Rows are points. A path goes straight from each point to the next, and from the last back to the first. The post is the endless flat space through its rows: a point in 2 columns, a line in 3, a plane in 4, and so on, so that a path can go around it. Count how often the path circles the post. Going back the other way cancels.
(in the rows, 128 means zero)

Post, 2 rows:
[[ 81 134  77]
 [125 118 158]]
Path:
[[ 78 158 120]
 [ 95 113 137]
 [ 88  88 117]
 [ 91 127 138]
 [ 42 171  83]
 [ 60 108 123]
 [122 100 151]
 [136 125 116]
 [ 96 166  92]]
Times around: 1

Post:
[[167 137 120 172 160 124  52  90]
 [ 96  73 108 159 100 174 184  97]
 [112  82 109 101  55 175 137  49]
 [147 160 187 134 128  88  78 155]
 [147 108 188  10 121 135 152 146]
 [143 139 100 133 118 137  73 145]
 [144 128 126  87 107  91 149  88]]
Path, 8 rows:
[[136 115 145 112 124 167 119  77]
 [116 136 137 155  86 156 146 108]
 [158 148 154 104  50 171 123 136]
 [126 156 116 132 116 162 114  82]
 [ 83 147 169 108 148 102  89 135]
 [141  76 106 105 155 127 152 111]
 [172 108  97 116  59 119  96 108]
 [185 124  95 129 116 175  94 126]]
Times around: 1

Post:
[[109 152 102 135 148 128 186  86 103 208 164 142]
 [121 117 157 147 130 225 149 167  83 168 180 191]
 [145 137 137  90 159 113 128  93 175 126 124 123]
 [181 164 122 160 105 156 129 172 140  67 101 207]
 [139 161 158  93 187  92  82  61 146 127 112 143]
 [126 121 147  92 191 135  92 138 144 131  79 127]
 [102 177 103 180 124 138  87 121 140 161 146 123]
 [164 136  76 126 136 147  88  78 174 114  68 154]
 [157 110 169  46 122 159 125 191 145 144 120 209]
 [157 188 139 107 112 131 166  82 150 154 107 138]
 [132 120 104 125 121 144 109  83  75 158 132 113]]
Path (10 x 12):
[[148 143 159 140 142 199 151  92 204 142  56 152]
 [122 187 146  77  81 168 123  80 123 172  89 189]
 [153 145 122  40 126 127 144  91 141 174 127 171]
 [161 132  97 126 138 103 102 135  99 175 179 157]
 [159 121 145 134 120 160 136 173 102 131  72 118]
 [140 121 127 156 154 171 175 137 164 112  84 155]
 [114 164 166 129 191 131 125 164  80  95  90 143]
 [137 162 107 101 190 161  90 130 116 134 123 180]
 [166  98 100 145 126 167 123 163 122 150 103 138]
 [105 124 159 137  89 132 164 166  95 179 173 180]]
Times around: 2
